Every row gives one point. A path goes straight from each point to the next, and from the last back to the first. The post is the endless flat space through its rows: a point in 2 columns, a line in 3, a plane in 4, and so on, so that a path can go around it. How many times does the path go around the post? Going back the other way cancels.
In the rows, 128 means zero.

Post, 2 rows:
[[141  89  97]
 [137 187 122]]
Path (20 x 3):
[[115 166 178]
 [ 72 138 149]
 [148 211 149]
 [172 231 135]
 [160 152  85]
 [131 157  96]
 [ 69  69  84]
 [114 108 120]
 [160 120 142]
 [190 133 104]
 [159  99  76]
 [106 151  69]
 [ 70   9  95]
 [105 190 173]
 [157  69 160]
 [170 144 113]
 [193 158  48]
 [165  93  50]
 [202 164  99]
 [172 130 125]]
Times around: 2

Post (10 x 11):
[[129 141 105  55 136 164 121 114 103 156 152]
 [ 82  37 132 118 153 192  72 105 125  95  60]
 [219 114 158 113 183 120  94 135 112  91 148]
 [ 85 100 112 110 100 109 117 129  76 195 106]
 [133  97 164 134 137 125 132 205  85 137 140]
 [130 173  80  80 170 138 103 143 139 153 100]
 [179 120 153 156 159  87 166 168  98 207 169]
 [161 211  81 138 131 153 149 112  57 179 143]
 [ 15  67 129 185  83 109 133 157 179 124  71]
 [111 119 111  91  94  85 194 139 157 182  83]]
Path, 24 rows:
[[164 113 160 163 162 126 111 143  82 152  98]
 [113 137 125 123  70  79 143 135 169 150 132]
 [134 160  81 112 132  71 110 167 157 154 148]
 [100 131  70  97 152 127 134 164  63 158 141]
 [114 164 108 127 165 173 133 135  50 117 143]
 [209 174 177  94 182 111 168 188 127 132 116]
 [110 177 127  22 116 115  96 215 168 167 121]
 [206 107 167 112 158 115 121 175 126 143 184]
 [210  44 152 136 174  85  86 143 109 105  43]
 [141  66 117 122 143 134  95  92  60 148 120]
 [126 185 117 152 124 122 249 163 174 151 137]
 [158 182 157 177 145 117 194 106 122 158 131]
 [196 182 146 122 178 151  82 176  99 122 102]
 [ 87 159  77 122 131 159  91 177 106 195 122]
 [118  89  81  76  96  50 152 155 153 182 163]
 [115  44 128 103  81 112 168  53  93 139 123]
 [103 175 125  99 121  44 164 163 138 222 164]
 [146 102 184 106 147  95 121 187 136 140 147]
 [192 109 161 148 111 162 125 109 104 149 105]
 [116 111  78  46 112 141  87 198 140 130  91]
 [135  81 127 115 119  55 184 126 155 175 160]
 [172 132 124 124 171  73  97 152  68 138 161]
 [ 91  86 109  92 180 151 129 137  92 181 115]
 [ 90 162  99 208 169 107  91 121 136 167 127]]
Times around: 4
